Every row gives one point. The points of each table are mixes of a few directions, plus a little noise. How many directions does each table use, and how many do they share? Where both have some left over, give the other angles between the two spaces (their principal angles), to ten degrees, smallest first.

First (7 x 2):
[[-2.1 -1.5]
 [ 5.7  4.3]
 [ 1.9  1.4]
 [ 1.9  1.2]
 [ 1.2  0.9]
 [-5.2 -3.7]
 [-3.3 -2.4]]
Second, 4 rows:
[[ 0.5  0.4]
 [ 5.4  4.0]
 [-3.8 -2.8]
 [-2.0 -1.4]]
Directions: first 1, second 1, shared 1

First:
[[ 1.0  4.7  0.2]
 [-6.1  2.3  4.7]
 [ 0.2 -4.1 -0.9]
 [ 1.5 -2.9 -1.5]
 [ 3.5 -0.1 -2.5]]
Second:
[[ 2.9 -0.4 -2.1]
 [ 1.4  1.0 -0.7]
 [ 2.5  3.1 -1.1]
 [-6.7 -3.7  4.0]]
Directions: first 2, second 2, shared 2

First:
[[ 0.7 -0.1  3.2  3.9]
 [ 1.2 -0.9  3.3  4.5]
 [ 0.9 -1.8 -0.4  0.5]
 [ 1.2 -2.0  0.9  2.1]
 [-1.8  3.8  1.6  0.3]
 [-0.4  0.4 -1.1 -1.4]
 [-2.0  0.5 -7.7 -9.7]]
Second (5 x 4):
[[-1.8  2.3  1.1  6.1]
 [-0.3  4.2  4.8 -3.5]
 [-0.3  0.4 -1.4 -3.9]
 [ 1.5 -3.4 -2.7 -3.0]
 [ 0.9 -3.5 -1.7  4.3]]
Directions: first 2, second 3, shared 2

First, 7 rows:
[[ 3.7 -0.7 -4.5  3.3  9.0  1.4]
 [ 2.8 -0.6 -3.8  2.9  7.4  1.1]
 [-4.1  0.4  3.1 -1.2 -7.0 -1.6]
 [ 2.3  0.4  1.6 -3.0 -1.0  0.7]
 [-4.2  0.0  0.9  1.2 -3.8 -1.5]
 [ 0.6  0.1  0.2 -0.6  0.0  0.2]
 [-1.0  0.4  2.5 -2.5 -4.4 -0.4]]
Second:
[[ 7.5  1.5  2.7 -2.0  0.7  4.2]
 [-4.3 -4.9 -8.6 -2.7 -2.2 -3.0]
 [-1.6  0.8  1.7 -0.2  0.9 -1.2]
 [ 1.9  0.4  0.2  2.0 -0.5  1.8]
 [-0.6 -0.4 -6.0 -5.7  1.0  1.4]
 [ 2.2 -3.3  5.9 -1.5 -2.1 -5.5]
 [-2.7  2.3  2.2  4.2  0.8  0.2]
 [-1.7  1.2  0.2  0.4  0.8  0.1]
 [-0.5  2.3  1.7  5.7  0.3  2.1]]
Directions: first 2, second 4, shared 1; angles 60

First, 9 rows:
[[ 1.3  6.5 -1.2 -1.9 -4.4 -3.1  7.3  0.2]
 [ 1.0  4.7 -0.9 -1.4 -3.2 -2.2  5.3  0.2]
 [-1.2 -5.8  1.1  1.7  4.0  2.7 -6.6 -0.2]
 [-0.9 -4.4  0.8  1.3  3.0  2.1 -5.0 -0.2]
 [-1.1 -5.3  1.0  1.6  3.6  2.5 -6.0 -0.2]
 [ 0.7  3.4 -0.6 -1.0 -2.3 -1.6  3.8  0.1]
 [ 0.5  2.6 -0.5 -0.8 -1.7 -1.2  2.9  0.1]
 [ 0.8  4.0 -0.7 -1.2 -2.7 -1.9  4.5  0.1]
 [-1.1 -5.5  1.0  1.6  3.8  2.6 -6.3 -0.2]]
Second:
[[ 2.5 -5.3 -2.4  3.9  1.2  0.3  3.5 -2.6]
 [ 1.0 -4.1  0.5 -0.3 -0.5  2.1 -1.9 -1.1]
 [-0.3  0.1 -0.5 -0.1 -0.1 -0.4  0.6 -1.4]
 [ 1.3 -3.7  1.1 -0.2 -0.1  2.3 -2.4  1.0]
 [ 2.8 -3.5 -2.2  5.0  2.4 -0.6  4.6  0.8]
 [ 2.1 -3.1  0.9  1.4  1.1  1.5 -0.9  3.7]
 [ 1.3 -0.5 -0.5  2.1  1.4 -0.4  1.7  2.1]
 [-4.5  8.8  1.3 -4.9 -2.1 -2.1 -2.2 -0.9]
 [-6.2 11.6  1.8 -6.9 -3.1 -2.7 -3.3 -1.6]]
Directions: first 1, second 3, shared 0; angles 40

First (10 x 9):
[[  0.6   0.5  -0.6  -0.3   1.5  -0.4  -2.1  -1.2   2.0]
 [  0.8   0.7  -0.3  -0.3   1.6  -0.6  -2.3  -1.4   2.2]
 [  1.4   1.4  -0.7  -0.7   3.5  -0.9  -5.1  -3.2   4.6]
 [ -1.4  -1.3   0.8   0.6  -3.1   1.0   5.0   2.8  -4.6]
 [  0.9   0.9  -0.6  -0.4   1.9  -0.3  -3.1  -2.0   2.8]
 [ -1.1  -1.1   0.3   0.6  -2.3   0.8   3.8   2.3  -3.1]
 [ -1.5  -1.2   0.7   0.3  -3.4   1.0   5.4   3.5  -4.8]
 [ -1.3  -1.4   1.1   0.8  -3.4   1.0   5.3   3.3  -5.3]
 [  3.3   2.9  -1.8  -1.4   7.2  -2.1 -11.0  -7.2  10.4]
 [ -1.4  -1.4   0.6   0.5  -3.0   0.8   4.4   3.0  -4.3]]
Second, 9 rows:
[[-0.4  1.2  2.7  4.0 -2.4  3.4  2.8 -0.5 -3.6]
 [-0.3  5.5 -3.4 -2.4 11.4 -7.3  9.2  7.8  2.6]
 [-0.2  0.0  0.6  1.8 -1.8  1.2  0.7 -1.4 -1.8]
 [ 0.7 -1.3 -2.1  0.2 -1.6 -1.6 -3.5 -4.8  0.5]
 [-0.8 -3.6 -0.6 -0.4 -5.5  0.3  0.4 -0.4 -3.6]
 [ 0.0  1.1 -2.7 -0.9  2.8 -3.8  2.3  0.7  0.6]
 [ 0.1 -1.7  3.2 -2.5 -0.9  4.1 -5.4  1.7  3.0]
 [ 0.5 -0.5  0.9  0.7 -1.5  1.7 -3.1 -2.6  0.7]
 [ 0.3 -0.6  1.5 -0.6 -0.6  2.1 -3.5 -0.6  1.6]]
Directions: first 1, second 4, shared 1
